Each row is a point. Before rounding, the points of a table are all equally far from one centre. They may lie mostly on one side of it. Write the centre, to within rounding.

Points (8 x 3):
[[-10  -6   8]
 [ 49  -8   2]
 [  7  -1  19]
 [ 32 -22   0]
 [ 60  24  -6]
 [ 15   5  22]
 [ 58  36 -13]
 [ 48  -9   2]]
Centre: [ 18  16 -22]

Points (16 x 9):
[[ 26   4  14  29  16  32   1  48  15]
 [ 38  14 -10   6  -2  37  -5   7 -48]
 [  0  31  -2  10   8  41  41  34 -12]
 [ 19   0  32 -15  28  36  12   3 -38]
 [ 31 -18  -3  28   4  22  -6  35 -44]
 [ 60  14  28  21   6   4  32  33   4]
 [ 33  12   4  26  44  23  21   1 -25]
 [ 26  12  47  18 -10  37  -2 -12  -7]
 [ 49  35  10  15 -10  23  41  19 -25]
 [ 32   5   0 -18   1  52  10  37  14]
 [ 23  10  -1 -11   9  33   6  36 -51]
 [ 29  37  30  20   2  20  16   5 -41]
 [ -1  10  29  32  -4  45  16  33 -20]
 [ 11  16  30   0  23  10   3  17 -53]
 [ 51   3  12  32  25  25  13  19 -30]
 [ 21  24  -2  36  22  36   9  33 -13]]
Centre: [15 -1  5  2 -4  5 15  9 -6]

Points (25 x 18):
[[ 35  10   1 -11 -37  -7 -17 -36  36  -7 -33  17 -10  32  -4   7 -31  -2]
 [ 34  23  -8   6  -3 -21 -19 -32  19  -6  -5  44 -13  25 -11  11 -35   1]
 [ 37   3 -23  10 -26  -1 -23  -4  23 -11 -20  11 -36  26 -34  -2 -32   5]
 [ 26 -18  11   6  -8  10 -38 -38  41 -11  -4  57 -15  37  -7  -9 -14  16]
 [ 35  18   6   4  24   8 -18 -19  36 -42 -18  33 -36  34   0  21   4   3]
 [ 25   1  12 -18  27 -17  -2 -19   5  -2 -30  52 -17   6 -25 -42 -30  22]
 [ 35  18 -19  -8  10   7 -10 -38  18  11 -24  26 -49  45 -22   9 -12  -3]
 [ 25   6  30 -20  -4 -26 -17  17  28 -21   6  28  -3  24 -14  22  -4 -34]
 [ 49  14  17   6  -8   2   5 -27  -7 -12 -25  44 -34  43   0   3  -7  15]
 [ 27  11  -2 -10 -39  23 -30 -29  26  10   6  35 -20  29  -9   5 -30  -9]
 [ 27  41 -12 -16  15 -13  -8 -27   9   5 -34   3 -39  25 -36 -15   1  16]
 [ 27   6   3  30   4 -23  -7 -21  32 -22   3  39 -31  13  -6   4  -6 -12]
 [ 27  16  28   4  -7  14  -4 -38  15 -16 -57  42   1  21 -18  14   6  34]
 [ 26  36 -10  -1  31   1 -17 -38  13  -2  -9  25  -2  37 -13   3 -43   8]
 [ 31   6  -2   4 -37   7 -19 -34  25   2  10  30 -20  42   4 -14  -3   4]
 [ 34   3   9   0  12  -2 -24 -26  43  -9 -15  28 -60  27 -18   4 -16  37]
 [ 28  17   2 -21  -7  -4 -59 -20  33  11 -40  35 -23  30 -17  10 -38  26]
 [ 39 -28  18  -6   3 -12   2 -18   9  10  -4  44 -19  51 -34   4   1  -3]
 [ 14  26   8   6  21  39 -18 -16  50 -27 -17  38   0  31 -12  13 -21  30]
 [  1  -3  21 -19  -7   8 -20 -37  58 -21 -14  58   5   0   3  18   0   7]
 [ 32  10  -4   3 -29 -11 -15 -25  43 -13 -25  24 -41  39 -17   9   0  16]
 [  8 -18   5   1  35   1 -24 -25  36 -26 -13  59 -34  26 -28 -21  -4  25]
 [ 31  -8 -20 -26 -26  10 -45 -15  14  23   0  46 -34  18 -10  -1  20  11]
 [ 57  -5   4 -10  -8  20 -25 -39  38  -6 -30  10  -5  29   6  21  -1   4]
 [ 19 -40  -4  13   0  -3  -4  -9  23 -29   8  13 -26   3 -32  -3  18 -21]]
Centre: [-11  -7  11  -8   8   8 -18   0   5   5 -23  11 -14  15   3   4  -6  10]

Points (31 x 24):
[[-22  16  24 -36  10  10  14 -15 -10  25   0   6   4 -18  11   1  26 -29
  -10 -11  32  -2  17  27]
 [  4  29   4 -50   7   4  28 -21 -40 -18 -13  29   9 -11   3 -21  10  -5
   -7 -17  24  -4   0   8]
 [ 19  20   8 -38  25  16  17 -13 -14  -3  -1   5 -20  -1  -5 -14  19 -24
   -6 -35  37 -10   0  -2]
 [ 11  37  22 -38  37  -4   5 -20 -32  -7 -17  10   2 -11  -6  -7   9 -12
   17 -14  39  11  -7   6]
 [  4  40  17 -28  35   5  20 -19 -32  -4 -12  16   0 -13  -8  -8   3 -17
   12  10  37  -8  -4  17]
 [ 19  24  18 -48   3   8  -3 -28 -43  -3 -14  39  -2 -13 -14  -3  10  -2
   11   2  21   7  -2  26]
 [ -1  19  17 -37  31  -5   4 -20 -40  -2 -22  28 -10 -29   0 -34  13 -13
    0 -12  23   9   2  15]
 [  7  15  10 -48  -1 -25  10  -8 -22   1 -22  -1 -27 -17 -10  -2   1 -11
  -10 -20  40  24   1  11]
 [  8  31  34 -45   4 -11  18 -18 -34  18 -10  22 -14 -19  -6 -26  29   2
    3 -20  23   5  -2  20]
 [  1  17  23 -27  25  -1   0 -14 -26  17 -18  15  -1  -2 -11  -1  16   1
   -3  -7  28 -12  -4  -4]
 [-25   9  23 -29  27   0   3  -9 -26 -22 -25   0  -8 -18   0 -25   0  -8
    2  -9  32  11  -5   9]
 [  7  21  23 -42  11  -1  -1 -33 -46  19  -6  12   4 -25  23 -16  20   5
  -16 -21  18  14  -1  24]
 [  1  16  14 -51  31 -20  27 -17 -29  -2 -25   5  16 -11  -8   8   4  11
   -3  -4  16   6  11  11]
 [ 23  26  22 -58  12   1   0  -7 -28  15 -12   6 -19  -9  10 -11  22   0
   15 -17  21  14  -5  -1]
 [  7  20  12 -26   4   4  10 -31 -19   3  -8  27 -11 -25 -17  18  -8 -15
   -5   1  50  16  -3  19]
 [  4   1  27 -40  23 -15  11 -27 -39  13 -17  17  -7  -6   6 -22   4 -10
   22 -30  34  14  -8  -1]
 [  1  19   5 -54  22 -17   0 -18 -31 -13 -21  11  -9  -5   6  -5  26 -24
   -4 -18  35  17  19   8]
 [  8  37  -2 -35  42  -9  28 -17 -17   3   1   4 -10  -5   1  -6  21 -14
  -14  -4  38   3   4  -3]
 [  3  17   9 -35  23  21  20 -45 -23  -3 -30   7   4 -24  13   4  -2  -8
    8 -16  33   3 -14   2]
 [  7  21   9 -47  27 -28  22 -17 -42 -15  -1  10  -6 -21  17 -22  18   7
    8  -6  48  20  -1  14]
 [  2  11   3 -38  40  -1  11  -2 -30  14 -22  20   1 -24 -12 -19  -2 -10
   -3 -12  20  22  -6  14]
 [ 14  33  30 -41  14  -8  19   3 -25   6  -8  26 -16  -6  -1 -14   2   1
    2 -24  -2  21  -9  26]
 [ -1  32  16 -41  15 -10 -13 -20 -12   4 -13   7  -3   0  -1 -30  22 -14
   -4 -16  30 -17   5   6]
 [  5  27  12 -54  20 -21   1 -19 -39  -5  -4  20 -31   2  -8   7  17 -17
  -13 -12  12  27  -8  17]
 [  2  30  18 -31   6   8  -5  -2 -24   9 -18  24 -14 -23   3 -14   2 -14
  -13 -25  23  19  -4  32]
 [  3  30   8 -60  37 -13  13 -28 -27  16  -6  19  -8 -22  -2 -14  37 -24
   10 -13  35  -2   0  24]
 [  8  20  24 -26  23  -9  10 -18 -10   1 -42  11 -15 -22 -15  -1  13 -10
    9  -9  26   6 -16  31]
 [ 17  15  17 -27  31 -16  16  -8 -29   1 -24  27 -14 -11 -18 -10   9 -13
    8 -21  24 -11 -15  31]
 [  2  41   9 -52  22  -6  22 -13 -35  10 -14  -4   3 -20 -12  -9   8  -4
   -8  -9  27 -12 -12  11]
 [ 10  11   7 -45  28  -6  28 -25 -16   5 -25  23  21  -5  11  -9   0 -18
  -16 -24  23  21 -11  25]
 [ 12  24  20 -52  41  -2   1 -18 -33   1 -17  20  -6   1  22  -2  13 -11
   -8 -25  17   1  -7  20]]
Centre: [  0   7   1 -36  12  -3  14 -29 -14  -1  10   3 -10  -8   2  -7   8  -4
  10 -10  16   8  -3  28]

Points (28 x 24):
[[-31 -12  25 -29 -35 -29  20  -8  13 -18 -17  12  21  24  -9  -5 -19  47
   -4  12 -12  19  17  38]
 [-26 -17 -27  11  -1 -21  37  34  31  -1   4  24 -12  -6 -13 -24 -27  10
    0   9   8  30  -6  33]
 [-47  19  -6   2 -32 -20  18  18  44 -13   3  28   7  -6 -24 -16 -31  -9
  -10  59  -2  28   8  40]
 [-29  -1  28  -9 -10 -38  28 -11  29 -46 -27  15  29  -6 -18 -11   0  50
   -1   1   6  18  11  57]
 [-22   4 -10 -16 -22 -24  12  -1  39 -46  10  19  32   8 -22 -23 -23  37
  -21  18   0  17 -26  49]
 [-51  -9   7 -18  -9 -10  15   9  50 -29  -7  10  16  -3 -13 -33 -28  33
  -46  20   4  44   6  29]
 [-15   1  21   1 -10 -29  60  18  28 -30 -13  26  19 -14  -3   0 -29  17
  -12  12  -1  40  41  18]
 [-14   1   6  16 -21 -17  20   0  10 -49 -26  30  22  -9 -52  -7 -13  29
    1  -6  10  12   5  43]
 [-14  20 -21 -32  10 -21  11  11  14 -46 -10  43   6 -20 -13  -8 -21  21
  -31  25  26  31 -12  55]
 [-31   5  30 -13 -12 -12  21  15  23 -26  15  24 -15  -4  -9 -27 -21  22
  -40   7  35  22 -10  40]
 [-23  18  13  19 -29 -37   6  -1  16 -46  21  44  23 -33  15   7  -4  34
   15  21  10   7  -1  28]
 [-54  28  15   8 -21 -19   8   5  23   7  -5   8  14   8 -24 -15  -7  25
  -34  49   6  41  -5  33]
 [-38   2   8  14 -31 -27  37  -5   5 -21  12  23   5 -33 -18  -4 -11   2
    4  10  12  31   0  26]
 [-52   0   6  -1 -13  -9   8   0  39 -30 -19  11   0 -11 -10 -42 -48  22
   -6  22  -4  -9 -20  40]
 [-20  44  13   5   8 -33  14  -8  32 -32   6  37  15 -22  22  -6  -2  16
   -9  21  -7  32 -15  -5]
 [-22   7 -14  11 -18 -17   6  27  28 -10 -36  36  -2 -20   5   1 -43   0
  -11  -4   1   8   3  60]
 [-42  -6  18 -10 -18 -36  19   0  31 -25  19  39  47 -18  15 -27 -40 -23
  -12  -2  13  20   4  24]
 [-53   2  21  12  -1 -22   3 -10  39 -32 -49  26  -6  -7   6 -29 -33  28
  -21  29 -10  -6 -15   5]
 [-40  -8   1   0  -7 -10  17 -24  30 -34  -5   5   6 -17 -12  -5  -5   1
    2  10   0  24 -38  20]
 [-27   1 -22  -2 -34 -41   3  17   4   9 -34  28  22 -18  -8 -11  12  15
   24  54  31  22 -11  22]
 [-36 -13  15   9 -22  -1  37  -9  21 -13 -14  42   1 -40   1 -21 -33   6
  -21  14   5  21 -11  25]
 [-43  13  15  16 -23 -35  28 -11   0 -44 -20  53  17 -14 -25 -30 -22  21
   10  49   6  10  -6  34]
 [-34 -13  -6  -8   6 -29   5 -30  21  -2 -17  29   2  18 -35 -25 -21  18
   10 -11  -5   7  -3  36]
 [-29  -9  10   4 -26 -13  -1   4   3   7  16  17   0  -6   6   5 -47  19
  -10  27  16   4 -30  24]
 [-37  -9  11  -6 -17 -12  17  -2   5 -49 -26   5  -2 -24  -1 -13 -25  49
    5  13  18   4 -13  37]
 [-38  21 -31  -1   5 -51  33   6  33  -9 -29  35  33 -24   4 -13 -30   0
   11  15  22  11  14  50]
 [-24 -21   0  -9   2 -38  29  10  23 -37  13  36  -9  -9  26   5 -41  22
  -21  43 -13   9 -20  17]
 [-34  -4  29   3  -6 -31  36  -1  31 -34 -15  16 -14   0  11 -12 -44  27
    4   6   1   8   0  38]]
Centre: [-15  -9   5   5  10 -21  -2  11  14 -19 -11  23  27  -1   3 -19   1   5
 -17  35   8  -3  20  26]

Points (30 x 24):
[[ 12  -3  16   5  23  14 -34  14  10 -14  -4  22  15  31 -21 -10 -17 -12
   -4   4  39  -1   8  -8]
 [ -1  37  37 -10  15 -15 -24   4  15  17  -1  14 -27   7 -15  19  -5 -28
    5 -10  12  -3  -3  -8]
 [ -9   4 -17  12  13  11  10  21  12  -8 -16 -10 -41   0   5  -1 -19 -25
   -9 -10  58 -14  10 -14]
 [ 12  20   5   6  23  37 -12  15  35  -4  -9 -15 -11   8 -18  20  22  19
    3  -5  43 -10 -16 -21]
 [ 10  11  24   9  29  23 -15  -5  21  -9  -5 -33  -1  -8   5  13  -9   3
   19 -30  51   1   7 -24]
 [ 18 -15  -5  36  -5  -5 -26  -4  11  -7  17 -25 -12  14   3   9  19 -12
  -10   9  38   0  41 -21]
 [  9  -2   8  15  40  13 -23  -8  29   7  -7 -23  -3   5 -19  10  -2  10
  -13  13  36  13  14  27]
 [ -5  24  12   6  52   0 -30  -1  28   7   0  -3   4  -7   6  13   5 -15
  -16 -25  41 -18  16 -19]
 [  3 -13  21  17   0   7   3  35  40 -27   5 -15 -10  14   2  26  37 -12
  -11   7  40  -4  20 -23]
 [ 22  -4   1  -1  37 -18 -40  16  21   8  34 -11 -26  12   4  24   6  12
    1   4  41 -27  10 -15]
 [ 19  -7  24  -2  36  10 -10  21  42 -11  23  -4 -27   2  24   4   4  10
    5  25  43   7   0 -24]
 [  0  19  21  22  58  17   4   9  32 -11   1   7   1  -5 -22  -2 -10 -24
    0   5  43 -14   7  -4]
 [ -3  16  16   6  33 -27 -15   6  22  26   0 -17   2  41 -15  17  -4  18
  -12  13  41  -4  19  -8]
 [-16  -3   4   6  36  27   0  10  23  -4  -1  14  -9   7 -18  42 -19   5
   -7   6  43 -29   9 -12]
 [-12 -14  25  -4  27   2 -35 -21   8  30  25  -8   6   4   9   3 -18   5
   12   8  44 -10  22  10]
 [-17   0  15  32  21  12  -9  19  30 -22  -2  -6 -33  12 -27  24  12  -9
   -9   1  60  -2  14  -6]
 [  8   9  36   2  19  12 -13  28  35  -2  -9  -2   6  13 -16  31  -1   9
    3   3  29  -3  18 -22]
 [  7  -8  42   2  15  -1 -32   5  41  14  -8  -3  -8  13   3   7  11 -36
    5 -13  36 -47   7 -16]
 [-15   7  32  -2  34  19 -33  -5  37   9   5  -4 -15  22 -22  -4 -16  -7
   -2  -3  36   1   1 -23]
 [-11  27   0  -1  35   7 -31   9  33 -12   0  -8   0   3   5  17  19   0
   15  10  53  10  11 -13]
 [ -9  -3   5   0  20  25 -41  -4  40   6  -3  -2 -22  14 -13  31  25  -5
   -5  -1  43 -32   6   1]
 [ -2   6  26  16  20  11 -16  40  20  18 -34 -21 -12  25   6  11  12   9
    4 -14  34 -10  18 -14]
 [-24   9  14  -7  20   4 -22  -9  38  10   3 -12  -6  16  -8 -10  36   2
  -16   0  55  -2  29 -19]
 [-19  23  31   7  20  18  -6  -3 -10  23   6 -16  -1   5 -15  28  -6  -7
   -1   1  50 -30   5 -26]
 [ -1   7   8   6  22  10 -42  11  12  39  12  -6   5  17   4  16   1 -24
  -14 -11  46 -12  -4   5]
 [-13   3   2   6  21  36   8  23  50  10  18 -14   4  13   0  32  -6   0
    3   5  29  -4  -2 -10]
 [-11  -4   6 -18  39   3 -35  16   4 -19  -6 -12 -27  11  15  37  -3   0
  -11  22  17 -13  -3 -20]
 [ -7 -21  21   3  37  14  -5  13  24  17  26 -15  -6  13 -12  -5  -8   5
  -30  10  57   6   1 -22]
 [  8  -4   1  19  42  10   3  21  22  20  -5 -25  12  22 -10   2   3  -6
    2 -43  60   2   3 -10]
 [-17   5  10  39  20   9 -40   9   4 -14   8 -17  -5   0  -5  22   0 -16
   -5   0  40  -6  14 -34]]
Centre: [ -3 -11  11  10  18  -9   9  -8   5  -5   5  -1 -10  15   6   0  16  -2
   6  -7  20 -13 -10  -2]

Points (28 x 24):
[[ 33  11 -14  42  -4  12  25   9  -9   1 -21  -5   0  25 -12 -16 -30   6
   -9  15 -11  -4  -5  27]
 [  6  22  -3  20   0 -14  21  12 -20   8   9  20 -21  15   4 -27  -9   4
  -17   8  -8 -15  -3  31]
 [  4   3 -19  20   7   8  10  15  -5 -21  -3  11  -2  16  -8 -16 -41 -17
  -32   6 -17   7 -20  50]
 [ 12   0  -4  28  -8   1  27  10  -9 -23  -4  -7   1   6 -41 -18 -32   4
    5  13  -3   2 -15  37]
 [  3  -2   7  23  -9  23  19  23 -10  -8  -9   1 -14  -1  -9   5 -28  24
  -19  18  -4  -9 -29  32]
 [ 15   1   3  13   9  -2  38   0   2  -9 -11  11 -20   1  13 -31 -35  13
  -17  -2 -11 -17 -16  34]
 [  4   3 -19  30  -6   5  22  -5 -25  -4  15  17  -8  13 -20  -5 -31  12
  -14   1   0  22  -1  34]
 [ 29   1   3  21 -17  -4  32   3  -1  -8  -9   4 -10   9  -9  -4 -25   8
  -11  14 -14  -2 -19  57]
 [ 35   7   5  40  -8   1  24   5   3  -8 -19  13 -18   5  13  -5 -23  23
  -21   6  -6  -9 -12  31]
 [ 26  -9   3  24   6  13  -1  14 -10  -2 -12  15 -10  12   8 -25 -26  -5
    5  13 -11  -6 -49  33]
 [ 11 -12   5  42  -5   7  21  -3 -23 -19 -10  10   1  16 -22 -21 -15  27
  -17  -5 -10   0   0  39]
 [ -4  17   2   3  -5  23  18  -5  -2 -32 -13  22  -7 -14 -14 -12 -39  15
   -5   6 -11   3 -10  36]
 [ 24 -14 -16  27 -13  14  24  12 -31 -10   7  12  -5   4  -4 -23 -13  15
   -6  12 -13 -10  -4  39]
 [  6  23  -2  25  14  12   3   4 -14 -23 -17  -2  -4   6 -15  -8 -20  21
    2   7 -15 -14 -11  37]
 [ 27   3  -4  32  12   3   9  14  -8 -14  -7   8   8  -3 -18 -19 -11  32
  -23  12 -12 -14  -5  26]
 [ -5 -11  -3  34  13   8  15   9 -13  -8   5  16   2  -2   6 -19 -25  15
  -19  19 -16 -13 -13  40]
 [ 18   9  -3  28  12  16  25  -3 -18 -11  -9  21   1  29   2  -4 -18  21
  -20  21  -3 -10 -20  28]
 [  4  15  -9  35  -8  18  12  -3 -36  11 -22  13 -16   2  -8 -20 -24  -3
  -37 -16  -6   4  -9  23]
 [ 35   1  -2  41  -4  20  22   5  -2  -8 -16   1 -23   9   1  -9 -28  13
  -20  18 -11  -7   6  34]
 [ 28  19 -13  35   9  -6  25  17 -11 -16 -11  16  12   6  -9 -11 -27  -6
   -1   0 -11 -11 -18  44]
 [ -4   0   1  30  -9  29  16   2 -18  -5   1  20 -11   1 -10 -20 -42  12
  -18  12 -22  -6  -9  41]
 [  7  11 -11  42  12   5  19   7 -20 -11  -8  10 -11   1   3 -13 -35  22
    5  11  -2  -4   4  32]
 [ 18 -10 -13  -2   9   2  18  -9 -16 -22  -3  13 -19   6   4  -2 -40  16
   -8  23 -20   0 -12  41]
 [ 19 -11   4  33  -7  -9  23  10  -2  -5 -14  27 -10  11 -22  -2 -58   0
   -3  19  -5  -4   4  45]
 [  8 -10 -16  30  -4  13  17  -4 -44 -13  -7   9   4  17  -4  -8 -15   2
  -14  18   1   8 -14  47]
 [  7   7   1  18  -4   1  14 -10 -18 -11   1   8  11  -2  -3  -6 -60  10
  -24  15 -12  18 -30  24]
 [ 11  13  -7  30  -3   4  29  18 -19  -4  -8 -12 -16   1   8 -11 -27   8
   -8  21  -9  -7 -30  20]
 [ 13   2 -12  43  17  11  23  -1 -13  -4 -16  21 -27  -5  -7  -3 -30  18
  -12   9  -2   0  -5  31]]
Centre: [ 14  -5   7  11  -5   1   6   5 -12 -11 -14  15  -3   6  -7 -10 -24 -10
 -12   3  -3   0  -4  13]
